Rows are points. Any point is a mix of the corners, with weights that add up to 1. It lies inside the corners' shape when no weight is negative. Is each point inside? If not, which corners have a negative weight?
(in the rows, 128 means zero)

Corners:
(1): [158 207]
(2): [108 105]
(3): [145 111]
Points:
[157 137] => outside (2)
[169 199] => outside (2)
[144 125] => inside
[146 128] => inside

Corners:
(1): [182 112 107 138 132 221]
(2): [112  58 190  79 146  96]
(3): [159  83  89 157 149 104]
(4): [ 70 131  90 147 107 182]
(5): [135 102 121  34 147 111]
(6): [ 94 137 158 119 148 125]
(7): [138 150 207  93  69 213]
Points:
[118  86 114  97 134 103] => outside (1, 6)
[106 129 119 109  94 233] => outside (3, 6)
[124 107 120 145 131 149] => outside (5)
[140 122 131 125 114 160] => outside (2)
[129  96 159 119 130 151] => outside (5)
[ 99 119 147  91 129 123] => outside (1)
[143 128 102 128 124 189] => outside (2)

Corners:
(1): [172 123 113  98 123 150 111 140 153 164 119]
(2): [156  94  78 104 112 145 144 149  84 126 132]
(3): [183 131 120 122 171 136 108  54 146 132 137]
(4): [176 113 151 127 130 130 165 158 112 176 120]
(5): [170  83 138 105  85 199 118 129 126 107 134]
(6): [177  92 117 114 130  85 111 124 138 169 147]
(7): [ 92  89 132 143 101 118 249 138 120 170 148]
(8): [148 178 133 151 115 152 107  48 134 156 129]
(9): [177 175 143 113 104 153 117 131 142 129 145]
(10): [ 48  80 140 114 142 121 119 140 154 108 105]
(11): [167  96 146 122 134 197  98 139 138 121 165]
(12): [147 116 105 176 110 106 163  93 142 144 137]
Points:
[158 118 119 124 131 141 149 104 132 129 125] => outside (6, 8, 11)
[141 132 131 132 118 158 132 108 135 133 133] => outside (6)
[142 117 132 129 123 146 154 121 129 143 134] => outside (6)
[140 110 125 127 140 132 150 135 126 160 123] => outside (5, 6, 9)
[166 111 135 120 122 143 144 141 123 154 127] => inside
[136 110 119 126 118 140 140 114 136 132 136] => outside (4)

Corners:
(1): [136 106 196 148  94 124  85 174 111 170 110  87 140 129]
(2): [ 99 109 191 129 103  73  79 137 159 151 113  92  58 176]
(3): [167 188  98 134 110 198 118 111 139 129 110 171  73  40]
(4): [ 60  89 136 163  75  98 107 179 114 130 137  49 143 167]
(5): [138 172 142 108 164 136 141 121 145  96 133 156 116  46]
(6): [146 142  87 134 187 193 156 145 145 152  67 207  94  50]
(7): [119 124 180 127  84 139 131 128 115  91  58  69 108 162]
(8): [131 192 120 151 127 148 188 116 130 170 114 159 114 105]
(9): [230 100  92  97  98 106 153 127 141 129 201 174 169 142]
(10): [ 68 123 197 138  55 100 116 176 131 120 103 128 110 181]
(11): [149 133  95 140  74 123 112  45 131 139 114 194 191 109]
(12): [133 102 182 196 120  76 124 155  86  96 122  98 109 184]
(13): [140 183  97  86 161 200 121 100  89 127 114 202  94  88]
(14): [152  97 150 141 107 170 162  70 135 125 184 152 143 128]
(15): [168  65 118  92  61 113 158  65  91 153 141 180 139  69]
Points:
[156 109 134 117  98 114 131 117 129 138 141 146 123 127] => inside
[ 96 109 178 142  83  92 116 157 120 116 140  75  95 176] => outside (1, 6, 11)
[138 113 152 135  88 116 130 110 126 130 134 131 129 126] => outside (6, 13)
[111 141 148 139 113 143 107 116 124 113  97 138 120 118] => outside (8, 9, 15)
[ 78 140 211 134  73 138  78 142 113  97 101  75  54 125] => outside (6, 8, 9, 11)
[140 132 146 130 113 136 134 121 130 136 119 151 111 117] => outside (4)

Corners:
(1): [125 138  67 161 105 127 179 119 119 169 164 142  60 111 115 198 152 104
 138 123]
(2): [116 158 170 138 132 146 102 121 197 101 163 128 180 191  82 131 177 119
 170 140]
(3): [149  99 164 149 116 135 162 115 160  97 115 123 228 193  99 132 122 116
 168 151]
(4): [135 145 120 163 131 114 161  84 117 164 127  68  77  95  70 190 157 119
 156  89]
(5): [164 182 120 157 136 148 115  89 159  94  96 143 196 161 152  95 108 136
 206 102]
(6): [110  75 153 165 119  85  96 167 164 117 115 162  77  49 200  67 189 132
 130 121]
(7): [164 220 141 157 110 127 196  82 122 157 104  58  73 120 127 173 159 114
 157 180]
(8): [101 133 202 218 165 133 112 193 132 146 122 182 114  21 179  40 145  95
 115  86]
(9): [131 193 124 144 119 115  98  84 148 118 139 108 232 158 132 162 125 153
  99 101]
(10): [185 138 142 159 133 131 131 116 194  39 170 116 156 150 110 103  98 125
 143 115]
(11): [126 166 120  98 145 127 175 129 144  69 106  84 220 120 104 102 131 121
 172 157]
(12): [180 201 125 102 100 129 133 158 153 172  87 100  81 100 132 213 130 103
 122  98]
(13): [116 119 153 208 134  47  94 207 133 134 133 164 137  83 141   7  91 123
 109  94]
(14): [168 172 127 126 122 111 156 166  87 110 138  72  64 159 134 179 191  97
 111  72]
(15): [123 159 118 189 189 156 130 132 183  73  82 108 183 165  91 111 146 158
 121 130]
(16): [153 153 144 110 125 192 121 139 106 160 126  76  75 118 116 160 166 151
 118 144]
(17): [115 180 143 170 129 141 179 163 126 135 139  51  58 105 148 191 121 158
 170 102]
(18): [141 181 151 122 163 118 214  77 145 149 120  97  40 118 130 191 116 147
 124  75]
(19): [ 89 169 143 151  97 133  98  74 148  50  98 150 174 184  68 146  69 113
 153 141]
(20): [134 111 122 144 194 124 114 103 168  97 111 100 178 210 145 113  85  82
 135 152]
(21): [127 108 210 227 203  75  91 179 102 137 140 205  87  34 167  70 124 140
 154 148]
Points:
[155 180 139 152 145 114 117 110 148  91 122 116 156 154  97 112 107 125
 138 127] => outside (1, 3, 6, 8, 17)
[134 143 142 157 142 126 141 129 147 114 125 113 121 132 118 128 129 118
 151 124] => outside (9)
[140 154 135 152 139 121 144 122 141 116 126 112 124 129 122 141 131 129
 147 122] => outside (8)
[136 146 146 156 134 127 138 138 139 123 125 115 128 128 128 134 133 122
 141 120] => inside
[132 147 145 151 135 122 146 131 140 121 126 109 128 125 118 138 139 123
 141 127] => outside (5)
[129 144 145 155 139 114 130 134 155 107 133 127 136 134 129 127 137 122
 141 103] => outside (7, 16)
[150 165 143 150 135 124 153 115 148 117 127 106 113 125 125 142 129 125
 141 121] => inside
[136 150 145 152 133 122 140 132 141 117 126 117 130 117 132 126 132 123
 148 122] => outside (15)

Corners:
(1): [ 24 210  95 164 132  85 143  93 191 122 158 171  83 139 182 154 139 148
 202 139]
(2): [179  91 170 124 121 160 109 133  95  65  93  96 140 105  57 143 148 101
 117 174]
(3): [119 148  84 199 155 107 180 138 175 129 176 166  92 159 175 148 149 108
 185 141]
(4): [150  86 118 117  89 108 134  99 106  59 145  88 147 108  93 127 116  65
 109  55]
(5): [166 126 178  72 150  73  65 143 109 181 121 171 170 133 117 115 129 121
 177  35]
(6): [ 85 145  62 192 105 140 133  85 192 126 123 134  72 116 173 118 102  80
 207 164]
(7): [190 138 110  99 110  97  99 113 102 109 132 109 169 151  32 131 120  99
  84 111]
(8): [182 118 150 122 126 148  71 129  50 123  92 139 146 147 110 101 118 179
 115  57]
(9): [ 97 174  94 123 141 106 151 108 172 133 154 179  61 127 194 125 157 124
 163 174]
(10): [157 114 151 100 114 140  62 167  84 130 144 102 161 178 122 150  82 147
 135  79]
(11): [123 125 154 213 162 108 133  94 140 219 140 128 131 115 171 134 133 130
 127 152]
(12): [ 85  83 202 169 158 117 172 104 200 129 113  96 124 158 134  95 114 140
  95 151]
(13): [172  77 100  81 108 159  87 111 143 106 137 116 173 183 103 174 171 135
 133  68]
(14): [212 131 161  68 105 100  91 106 100 138  94 154 133 181  89 171  70 179
 132  86]
(15): [157 117 192  78 129 166  60 132 102 137  88 179 116 167 126 150 137 119
 118  55]
(16): [146 185 124 149  63 140 132 135 191  82 180 161 176  88 119 156 143 114
 130 129]
(17): [105 214  29 100 167 180 174  54 206  97 166 139 161 157 141 167 154  86
 211 123]
(18): [132 189 113 142  80 155 163 132 163  66 178  71 129 120  88 136 166 100
 170 122]
(19): [100 104 101 198 187  96 159  93 211 127 201 119  60  99 117 127 119 159
 138 139]
(20): [128  98 115 123  81 147 152 154  97 143 103 155 151 120  84 150 109 148
  79  75]
(21): [ 74 160 114 206 238  45 185 140 183 153 106 100  74 102 185 123 160 149
 112 135]
Points:
[122 137 122 141 126 116 129 117 150 136 143 129 139 126 130 129 131 127
 135 104] => outside (2, 3, 14, 15)
[175 132 141  96 133 132  82 125  95 128 110 131 134 154 125 138 139 101
 150  86] => outside (1, 12, 16, 19, 20)
[132 134 114 139 121 121 136 115 145 113 142 127 130 130 122 138 130 119
 140 114] => outside (15)
[139 102 155 122 145 133 116 112 116 132 137 115 131 138 112 128 123 165
 132  99] => outside (3, 6, 7, 15, 16, 21)
[118 132 141 119 121 147 138  94 137 119 110 137 122 126 109 128 118 126
 142 120] => outside (3, 7, 10, 13, 16, 21)

Corners:
(1): [ 92 119 145 166 174 163  77  75  66 147 170  79 102  79 156 107 155  81
 105 124]
(2): [139 101 156 116 168  90  99  82 136 153 166  84 131 144 151 112  66 132
  92 116]
(3): [167 188 155  42 151 224 158 156 191 144 104 104 147 117 131 118  67  90
  99 177]
(4): [ 84  71 145 196  95 213 162 110 113 199 176 170 160 170 161 141 131  50
  76  90]
(5): [160 168 163 169  96 154 155 118  84 113  76 114 169 171  53 109 160 113
 141 129]
(6): [ 91 143  94 163  85 211 147 126 130 148 138 194 100 132  79 138 135 176
 111 188]
(7): [165 146 141  73  99  76  73 115 104  82 135  73 160 153 153  71 133 159
 163 117]
(8): [174 159 172  98 162 161  65 108 148 183  90 108 107 191  35 182 117 144
 227  91]
(9): [112 162  80 167 166  86  61 131 136 124 180 134 116  91 147 158  91 153
 136 124]
(10): [154 115 181 178 155  95  66 119 123 163 158  96 111  85 163 185 156  68
 156 170]
(11): [132 110 168  45 127 113  87 167 169  91  43 112 158 131  77 163 114 176
 145  75]
(12): [150 193 143  75  78 138 181 148 106  88 120 141 165  61  65  91 103 153
  86 129]
(13): [150 111  70 125 135  95 149 118 147  88 138  84  86 184 115 144 192  84
  84 169]
(14): [ 88  96 100  85 184  64  59 136 186 168  85 123  99 149 137 106 162 166
 201 105]
(15): [143 154  66  85  84 137 179  70 142 168 126 122 146  81 136 109 110 155
  95  90]
(16): [ 68  80 141  82 167 118  87 164 104 109 112  91 152 106  75 141 118  83
 158  91]
(17): [145  76  85 124 165 173 155  86 119 123 100 164 132 107 134 120 189  92
 180  98]
(18): [ 66  93  67 120 101 110 108  65 190 133 123 173 160 145 103  96 167 150
 165 110]
(19): [104 187 160 101 133 181 178 100  86  72 111 152 110 169 156 164 123  71
  90 120]
(20): [150 105 167 109  67 108  93 130 132 104  84 118 100 156 120 108  74 155
 147  88]
(21): [111  98 164 180 121 124 168 131 172 134 132 104 115 125 161  97 145 148
 174 158]
Points:
[123 156 133 125 110 128 121 127 150 123 111 144 123 160 106 127 142 136
 153 142] => outside (1, 2, 11, 15, 16, 17)
[125 125 126 114 133 142  97 112 134 139 118 122 131 148 116 137 136 119
 149 110] => outside (2, 12, 21)
[131 131 134 108 129 132 111 120 126 125 110 119 138 133 106 131 132 124
 137 113] => outside (21)
[154 162 142  87 111 151 144 106 150 129 110 130 158 138 116 120  79 148
 132  90] => outside (1, 6, 10, 13, 14, 16)

Corners:
(1): [151 107 137  58 129 104 105 122 145 118 183 114 111  79 137 150 137 109
 123 103]
(2): [150 222 105 148 179 155  91 210 162 165 150 159 134  67  96  81 170 159
 125 116]
(3): [119 161 168 132 150 148  78 178 153  88 172 130 146 125  79 127 152 192
 130  88]
(4): [139 192 123 113 145 100 132 179  60 128 163 170 129 121  68 121 132 168
 194 156]
(5): [111 136  91   9 126 141 100  94 149 122 100 107 156 157 175 184 155  51
 162 141]
(6): [142 116 124 156 148 116 237  79 103 108 128 160 111 146 117 155  82 223
 145 123]
(7): [142 165 152 134 151 135 134 231 134 143 127 152 185 125 121 120 184 147
 108 158]
(8): [152  97 122 122 155 146  88 116 133 184  94 103 148 111 170 182  90  80
 153 114]
(9): [171 178 121 100 198 122  64 215 146 138 171 205 147 138 112 119 182 151
 132 101]
(10): [138 128 191 132 140 121 195  43  87 117  92 179 131 114  94 166 109 141
  87  81]
(11): [159  84 122  74  89 145 118 131 113 163  97  77  81 140 127 162 164  78
 120 117]
(12): [144 147 124  82 173 108  90 144  99 138 126  66 122 134 138 146 131  63
 103  96]
(13): [152 179 137 154 158  66  84 194 163 160 205 151 141  89  93 194 173 116
 108 140]
(14): [125 106 144 170 126 109 207  84  72 144 120 144  86 135 156 222  55 201
 104 112]
(15): [154 112 144  78  71 111 123 141 147 138  71  80 112 146 154 174 111  33
 128 107]
(16): [177 116 100  80 116 172 117 151 133 129 147  97  57  80 139 150  91  54
 135 131]
(17): [121 112 142  91 137 133 116 119 107 136 131 131 107 110 140 152 184  29
 178  89]
(18): [ 92  97 123 152 113 165 159  38 119 107 153 174 135 157 138 122  82 193
 130 122]
(19): [140 142 142  45  92 130 143 154 165 179 164  88 150 151 135 190 108  83
 137 129]
(20): [112 118 182 115 175  92 205 108 141 133 146 187  96 132  77 140 102 232
  76 151]
(21): [170 131 209 151 150 152 233  26 140 151 134 201  70 122 153 159 102 219
 114 136]
Points:
[139 127 136 110 129 135 140 121 129 144 135 125 115 124 134 154 122 126
 132 125] => outside (9, 10)
[136 122 152 126 147 113 142 106 119 135 159 155 120 130 119 167 116 164
 124 111] => outside (2, 5, 7, 15, 16)
[141 127 141 107 136 123 150 117 122 134 134 139 122 132 129 163 121 135
 132 123] => outside (2)
[146 146 125 114 146 136 112 168 132 147 144 131 140 120 133 146 150 123
 136 132] => outside (10, 15, 20)
[132 173 130  97 152 116  59 176 140 138 151 128 178 111 114 137 177  68
 141 102] => outside (6, 11, 14, 16, 20, 21)

Corners:
(1): [101 162 143 142 118 155 164 115 125 102 143 112 137 117 151 125  89 135
 114 118]
(2): [136 138 141 167 149 125  91 179 126 124  99 151 101  88 147 136 116 148
  78 136]
(3): [130 100  98 150 133 104 108 202 168 110 122 162  99 108 183 141 163 101
  56 131]
(4): [165 123 153 128  92 115 104  85 117 142  78 195 150 137 100 174 157  93
 155 139]
(5): [148  98 106 171  87 108  99 206 142  96 106 117  91 106 186 121 146 120
  97 139]
(6): [111 114 146 119 146 156 163 104 115  87 144 120 105 121  96 154 105 138
 108 127]
(7): [ 94 154 159 162 170 103 154 137 144 155 148 143 132 121 102 112 127 130
 153 100]
(8): [133 128 151 133 159 116 166  88 139 128 140 105 129 157 125 113 138 110
 142 103]
(9): [140 113 152 133 156 143 140 107 109 139 133 121 141 116 118 113  97 117
 147 103]
(10): [132 129 161 149 150 136 144 105 134 130 129 114 141 123 104  82 131  98
 112  91]
(11): [160 117 147 117 105 146 113 102 165 142 127 175 121 188 111 167 194  91
 162 142]
(12): [114 145 139 155 109 133 173 112 156 137 129  86 148 138 100 122 119 105
 129 143]
(13): [152 108 137 143 111 109 121 249 164 111 136 139 111  99 208 111 196 133
  56 157]
(14): [ 92 130 126  89 132 142 142  85 130 133 121 102 138 149  93 110  95 117
 137  94]
(15): [145 148 167 135 110 147 178 107 114 112 139 129 167 183 124 136 101 136
 116 104]
(16): [109 135 116 137 131 130 182 105 101 122 137 115  91 135 124  91  79 144
 143 120]
(17): [121 131 164 145 101 120 117 116 152 117 131 136 141 142 108 119 105 127
 132 162]
(18): [113  86 112 158 133 119 102 201 125 117  97 195  79 133 188 160 199 122
  86 156]
(19): [109 128 129 120 139 156 156  95 151 122 160 118 144 144  97  84 110 182
 167 118]
(20): [124 161  88  86 113 107  64 103 100 147 105 225 175 194 104 177 182  82
 143 132]
(21): [104 129 140 135 123 146 150  69 143 142 180  98 136 135  87 105 105 147
 148 112]
Points:
[120 130 134 146 123 118 127 149 133 118 130 154 120 130 141 132 134 139
 115 136] => outside (9, 10, 11, 12, 14)
[127 122 143 135 129 121 122 145 141 123 121 156 125 141 131 148 162 112
 101 138] => outside (1, 5, 9, 16, 19)
[124 128 132 142 130 125 129 133 137 125 129 142 122 129 128 128 139 123
 123 133] => outside (14, 15)
[134 121 150 143 115 137 131 112 135 117 120 127 128 131 122 136 119 114
 120 130] => outside (7, 13, 16, 19, 20)
[128 130 145 134 125 134 130 106 129 126 124 142 135 148 111 138 130 119
 137 124] => outside (3, 13, 16)
[128 122 135 141 123 126 127 128 148 130 132 144 120 133 120 133 156 124
 115 148] => outside (1, 5, 7, 9, 14, 15)
[114 145 148 113 129 141 162  73 116 130 130 139 149 168  95 136 110 122
 163 113] => outside (2, 3, 5, 10, 13, 21)
[126 127 134 128 131 131 137 123 131 125 132 143 132 143 127 128 140 117
 124 115] => outside (2, 12, 17)

Corners:
(1): [111 184 118 168 112 137 125 110 160 111  82 158 119 206  73 108  94 125
 155  96]
(2): [165 169 180 116  66 154  71 149 101  65 138 114 170 130 147  91 134 132
 102 155]
(3): [126 137 159 176  60 117  77 140 172  85 154 173 230 118 109 119 130 133
 124 130]
(4): [100 125 106 128 125 129  74 106 179  81  40 143 168 129 177  74 140  96
 133 140]
(5): [165  90 137  53 149 149 144 130  46 118 138 112 165  88 115 187  87  57
 104 145]
(6): [ 96 143 167 160  66  99 141 182 214 124  46 173 160 122 163  87  62 176
  89 180]
(7): [158 139  72 131 158 155 106 129 135 149 124 112  96 151 150 117 104 192
 120  39]
(8): [131  40 135 137 136 177  88  73 101  90 161 159  76 118 100 118 133 129
  94  66]
(9): [157  69 109 127 159  90  20 110  81 133 151 140  99  76 180 160 129  82
 180 127]
(10): [152 149 147 177 114 100  87  65 130  91  82 123 171 126 140 161 180 151
 127  64]
(11): [114 152 128  65  90 172 115 154 162  74 107 143 140 109 140 171 110 196
  87  91]
(12): [138 171 127 200 121 140 193  98  89 154 159  75 116 170 152 124 119 138
 103 166]
(13): [140 196 160 173 112 128  77  57 148 182 190 154 166 125 114  82 191 130
 119 114]
(14): [136 133  53 134 113   7 124 105 201 174 121 118  60  94  99  66  98 161
 125 134]
(15): [101  95 133 163 125  51 120 143 100 186 176 110  98  50 115 127  74 107
 234 115]
(16): [147 108 106 110  76 153 107 103  99 104 116 157 141 149 146 135 105 170
 187 115]
(17): [ 95 135  79  87 111  51  96 113 175 114 160  91 152 175 141 122  78 137
  93 100]
(18): [140 155 114 151  84 148 175 119  84 100  88 168  84 150 119 166 168 130
 101  87]
(19): [140 182 177 184  68 135 171  76 132 117 157 110 168  71 149 133 146  57
  71 154]
(20): [138 111 146  82  98 104 193 141 112  95 126 106 102 167 157 170 134 135
 148 120]
(21): [183  90 112  91  21 165 115 133  81 115 112  97 123 195 100 155 192 155
 122  85]
Points:
[131 130 113 148 120  97 112  96 161 133 124 118 139 145 137 106 124 123
 102 122] => outside (2, 11, 15, 16, 18)
[135 128 127 144  93 133 127 130 130 107 104 137 120 138 138 129 122 151
 132 111] => outside (5, 13, 17)
[150 145 148 119  79 171 135 140 117  77  82 126 157 154 147 158 150 132
  97 116] => outside (8, 13, 14, 15, 16, 17)
[140 125 116 146  95 103 105 125 132 120 135 123 120 112 134 126 112 158
 121 109] => outside (1, 4, 5, 13, 20)
[122 121 125 116 115 121 100 123 144 104 118 148 134 112 137 113 106 121
 126 124] => outside (10, 12, 21)
[139 137 126 134 119 130 118  98 125  80 102 143 132 123 128 140 127 110
 128 122] => outside (6, 7, 13, 15, 17, 21)

Corners:
(1): [123 100  89 123  91 148  79 100 181 133 118 122 100 112 125 182 117 166
 115 114]
(2): [ 87  13  70 197  58 159 138  71 155  30  89 123 116  70 170 149  89 127
 166 177]
(3): [109 180 102 166  99  84 189 161  89  53 170 110 142 170 155  94 108 217
 134 115]
(4): [122 146 132 136 194 113 146  72 177 130  39  87  95 101 117 123 120 180
 111 114]
(5): [121 160 113 143 156 116 234 119 191 138  94 155 155 156  83 160 117  56
 111 122]
(6): [170 118 100 140 167 114  99 133 117 201 106 147 100 130 128 105  99 134
 172 129]
(7): [ 78 201 101 145 143 137 213 123 112  93  96  56 217  88 119 130 144 136
 122 171]
(8): [ 95 144 158 166 102 126 162 133 154 167 123 123 173 130 101 130 105  93
 127 194]
(9): [161 179 118 134 141  84 147 117 164 124  92  61 180 151 122 122 176  60
 158 150]
(10): [140 115 147  81 130 157 152 117 157 141  94 140 167 129 158 148 167 148
 125 175]
(11): [168 133 184 209 194 122 105 152 113 163 190 104 149 243 129 199  83 140
 134 106]
(12): [ 74  50 144 161 133 115  90  64 133 142 195 109  41  80  76 166  93 128
 155 126]
(13): [147  90  90 137 130 109 153 124 126  71 168  88  33 155 202 137  88 175
 175 123]
(14): [ 81 143 129 170 139 135 130 120  92 120 106 127  73 139 122 150 111 161
 111 168]
(15): [ 98 122 155 155 135 105 138 103 187 109 109 139  82 102 179 153 103 141
 191 117]
(16): [138 143 170  96  83  81 148 143 121 125 131  85 214 124 189 123 179  88
 101 124]
(17): [ 78 129 121 100 171 120 112  60 172 167  95 142  77 141 160 135 154 134
 118 136]
(18): [198  89  84 149 112  90 116  86 124 191 150 132  81 155 162 170 126 126
 173 140]
(19): [129  98 123 168 164 173 122  85 152 109 149 122  86 102 149 154 137 117
  96 160]
(20): [161 161 151  85 109 111 104  47 143 220 152 189 133 156 114 131  82 134
 151  84]
(21): [114 189 149 168 157 192 234 142 123 138  94 123 174 172  77  77  94 140
 149  88]
Points:
[109 137 111 168 122 112 150 103 131 123 144 123  87 174  99 140  82 156
 141 112] => outside (6, 7, 10, 15, 16, 19)
[115 134 130 144 131 122 154 109 142 123 123 111 129 132 135 141 120 135
 133 137] => outside (6)
[132 143 137 142 139 127 148 116 149 133 114 127 138 153 136 135 116 132
 132 124] => outside (7, 12, 18)
[156  74 120 131 109 124  70  94 138 132 151 111  99 110 172 185 127 128
 155 141] => outside (3, 4, 5, 8, 17, 21)
